Rows are points. Examples show where two turns around zero, p and q, send a point. Where does a point land after both, in the order given? Backwards means that the second turn is done in reverse. Each puzzle has new turns, and all numbers are rounded.
In the rows, 128 means zero.

Turn p:
[101 173 152] -> [ 75 136 150]
[ 93 126 154] -> [118 134 170]
[153  99  96] -> [166 112 100]
[135 120 106] -> [140 112 114]
[158 122 132] -> [140 146 106]
Turn q:
[126  66 149] -> [153 104  72]
[148 174 115] -> [126 154 173]
[135 150 114] -> [121 145 148]
[109 108 115] -> [111 127 103]
[122 142 148] -> [129 109 145]
Where do these land?
q, then p backwards: [147 161  91] -> [123 131 181]
p, then q: [162 112 137] -> [130 159 151]
q, then p: [143 100 151] -> [151 126  96]
p, then q: [111 135 145] -> [126 105 137]
q, then p: [ 76 132 117] -> [135  98 172]

Turn p:
[112 169 125 125 134 139] -> [109 150  96 118 135 120]
[146 121  99 159 147 126] -> [176 131 123 127 139 118]
[ 99 152 177 131 112 146] -> [ 84 142 102 155 115 155]
[166 157 129 144 146 114] -> [147 175 138 133 143 117]
[ 92 135 131 111  68 137] -> [ 91 114 111 109  74 142]
[138  99 123 127 160  97] -> [147 110 156 146 149 101]
[142  63 111  98 129 137] -> [142  73 169 108 140 142]
Turn q:
[130 151 113 152 123 119] -> [155 138 131 130 123 104]
[110 123 114 184 165 133] -> [157 113 162 179 118 115]
[124 111 156 161 142  89] -> [116 105 161 130  88 105]
[108 140 118  67 106 145] -> [104 141  71 120 157 141]
[149 134 136 143 165 115] -> [142  96 157 121 133 117]
[143  98 117 111 109 124] -> [127 132 115 111 109 161]
[132 138 142  79  86 171] -> [ 95 172 101 105 166 153]
Where do these land?
q, then p: [100 116 142 160 130 106] -> [130 130 128 152  83 128]
q, then p backwards: [111 158 157 125 144 110] -> [105 131 118 101 148  99]
p, then q: [138 132 114 159 137  93] -> [148 127 144  93 111 108]
q, then p: [ 97 128 105 129 113 127] -> [155 141 113 115 111 117]
p, then q: [144 166 174 105 109 171] -> [117 152 108 173 184 110]
q, then p: [153 110 120  80 106 146] -> [113 115 105  83 159 141]
q, then p: [153  85  83 138 157 142] -> [158 131 140 119 140 194]

Turn p:
[ 93 155 136 148 168 137 115 141 110] -> [122 156 145 138 171 114 130 164 115]
[143 161 121 154 148 156 124 140 160] -> [153 152 125 139 134 102 137 151 170]
[136  88 115 120 110 143 101 125 129] -> [133 139 120 145  94 161 114 119 120]
[166 100  80  99 121 120 124 128 105] -> [135 101  83 121 108 162  89 132 124]
[ 95 134 143 144 138 116 158 153 155] -> [114 112 174 136 148 119 148 135 152]
[129 124 158  79 105  79  94 114 134] -> [ 73 145 119  87 117 145 124  82 121]
[ 92 166 131 134 153 177 159 127 131] -> [148 131 127 162 176 109 175 147 131]
[168  75 127 116 131 112 140  93 106] -> [145 100 113 128 112 135  79  83 102]
[105 160 101 174 129 147 143 115 136] -> [135 122 128 160 124  84 151 168 131]
[153 117 169 112  76  94 121 143 114] -> [122 124 145  65  95 148 135  97 113]
Turn q:
[115 103 111  93 125 136 113 153 104] -> [121 119 108  99  95 140 115 133  96]
[160 140 113 155  95  81 142 161 132] -> [118 130  97 167 150  76 106 148 120]
[ 91 124 162 104  98 153 142 109 102] -> [162 153 160 121 103 148 151 139  91]
[103 115 181 143 155 135 108 102 127] -> [160 110 177 132 131 156 124  94 131]
[111 103 125 156 125 142 156 136 109] -> [137  98 128 130 137 122 163 133  99]
[ 90 175 104 124 151 155 100 103 182] -> [ 82 145 162 117 150 186 128 147 172]
[163 111 137 117 127 106 140 140 147] -> [138 118 116 136 108  92 113 131 152]
[148 103 131 113 156  85 126 106 120] -> [137 121 136  97 126  89 103  96 140]
[171 175 107 126 160 150 149 167  99] -> [147 138  47 117 158 143 136 134 149]
[129 132 110 149  87 137 105 102 157] -> [ 81 149 150 163 122 126 142 125 130]
Where do these land?
q, then p: [135 135 162 139 141 111 149  86 147] -> [131 138 144 108 137  95 118  88 156]
q, then p: [100 101 143 142 113 116 154  96 160] -> [129 121 181  98 138 125 132  94 124]
p, then q: [109 119 158 171 131 118 114  76 121] -> [151 154 148 138 167 108 101 104  92]
p, then q: [164 150  92 121 119 165 146 160 109] -> [108 111  69 128  98 112 138 142 153]
q, then p: [135 114  60 133 140  86 140 170 117] -> [ 69 111 123 144 142 173  88 157 118]
p, then q: [138 148 119 119 159 170 122 187 128] -> [133 109  82 137 127 154 130 145 186]
q, then p: [118  80 155 135 108 114 128 113 121] -> [131 120 146  98 108 119 120 100  90]
q, then p: [ 98 138 147 132 110 140 103  82 150] -> [145 156 154 122 145 102 170 107 116]
q, then p: [164 127  94  90 147 141 108 156 122] -> [ 98 121  85 155 101 152 144 148 140]
q, then p: [127 137 160 141  99 104 115 124 142] -> [133 157 153 109 117  98 119 137 120]
p, then q: [119 159 117  85 141 145 128 158  90] -> [130 106  84  84 129 155 144 142 143]
